Each row of a before or after table is a point. The points were changed in one or more steps. Then noise was added and the rows were shuffled. The steps act on how far a point lies along the listed directions, d1 being the first. Name the steps. A step turns or swaps two directions, mirrors them in a line or flattens them onto one, adds a multiple of one to another, or multiplies one. Angles are multiples of 10 degrees, from the lower direction toward the higher: turns from -170 to 170, lines from 10 to 170 but not 90. Use the fewest steps. Two steps may share a direction if one is a turn and the other turns, adds or multiplies; they go together, in the order done. Otherwise the lowest direction goes first.
(in the rows, 128 means zero)

Directions:
(1): [176  90]
(2): [166 176]
Before:
[[142  87]
 [151 130]
 [140 100]
 [113 161]
 [ 77  40]
 [176  92]
 [158  58]
 [ 92 121]
 [ 33  83]
 [117 154]]
After:
[[146  97]
 [145 185]
 [161 156]
 [228 108]
 [184 180]
 [102 102]
 [203  54]
 [118 148]
 [108 108]
 [150 149]]
Steps: turn d1 and d2 by 110 degrees

Directions:
(1): [ 83 115  55 122]
(2): [147 178 112  61]
(3): [ 66 112 172  88]
(4): [ 91 196 135 166]
Before, 14 rows:
[[144 133 145  79]
 [153 170  91 113]
 [ 97 143 116  69]
 [151  86 128 141]
 [151 142 124 118]
 [178 130  87   7]
 [171 128  54 124]
 [161 174 144  92]
 [192  94 116  53]
 [142 117 146  86]
 [154 155 137 191]
 [ 60 166 195  98]
 [159 131  93 178]
 [128 169 110  98]]
After (14 x 4):
[[100 142 102  73]
 [189 133  69 131]
 [183 131  88   7]
 [133 113 144  85]
 [192  94 120  51]
 [149 141 128 117]
 [151 154 157 185]
 [ 40 161 167  93]
 [153 173 151  87]
 [161 170 101 112]
 [131 167 111  97]
 [149  88 135 140]
 [135 131 145  77]
 [168 135 113 178]]
Steps: turn d1 and d3 by -20 degrees

Directions:
(1): [134 155 148  76 118 160 118  28]
(2): [172 201 204 144 138 127 162 153]
(3): [213 156  55 119 167 118 115 125]
(4): [179  58 153 137 117  74 179  91]
(5): [172  96 128  89  75 204 147 170]
Before (12 x 8):
[[211 234 102 110 156 133 111  92]
 [110 167 185 151 113 156 149 175]
 [ 83 129 160 125 155 126 137 155]
 [190 106 203  82  57 162 206 137]
 [190 153 148 103  66 236 157 226]
 [165  11 144 146  86  80 192  65]
 [130 109  88 113 143 157 113 146]
 [164 142  86  90  95 209 139 187]
 [102 170 160  62 133 187 120  46]
 [110 199 159 114 127 136 139 185]
 [247 183  87 119 124 128 152 178]
 [101 167 171 126  96 133 135 153]]
After:
[[196 209  77 103 150 136  97  83]
 [163 139  85  91  94 209 140 189]
 [ 95 142 163 147 110 160 138 171]
 [174  87 179  77  52 166 195 130]
 [ 99 165 161  62 131 187 118  42]
 [ 96 149 153 123  94 132 128 150]
 [176 128 122 104  66 236 146 217]
 [232 160  64 112 122 126 140 170]
 [ 96 178 135 106 123 136 129 175]
 [ 79 125 162 123 153 126 136 155]
 [175  25 155 149  88  77 197  75]
 [139 122  99 117 144 157 118 152]]
Steps: multiply d2 by 0.4

Directions:
(1): [116  84 115  61 159 135 173  73 180  55 129]
(2): [ 36 165 105  97  87 103  59 124 148 109 167]
Before (10 x 11):
[[154 140 148 177 140 137 104 170 106 179 125]
 [ 84 106 109  85 115 128 154  70 175  73 129]
 [161 133 164 146 127 133 159 142 109 162 115]
 [ 73 228 104 165  50 101  25 181 105 169 198]
 [ 94 150 140 132  98 116  80 137 136 142 133]
 [ 92 134 136 135 109 124 125 130 128 120 149]
 [108 128 115 117 122  98 133 132 143 100 144]
 [109  87 129  47 146 122 157  73 174  62 139]
 [116 116 130 101  93 113 144  76 167  80 145]
 [126  99 104 105 124 115 122 114 139  89 177]]
After (10 x 11):
[[ 50 143 105  98  83 112 109  91 162  96 145]
 [ 94 137 130 109  75 102 114  93 162  94 157]
 [111 125 114 116 124  99 137 129 143  97 142]
 [147 146 165 151 115 128 142 150 106 170 120]
 [183 112 154 167 169 147 146 154 119 158 111]
 [231  68 128  99 192 163 249  80 166  63 122]
 [115 112 138 124 130 133 156 116 139 107 139]
 [116 111 101 111 116 111 109 123 135  96 181]
 [149  95 147 108 145 137 158  99 159 108 109]
 [ 49 152 120  75  90  96  69 113 150 105 169]]
Steps: swap d1 and d2
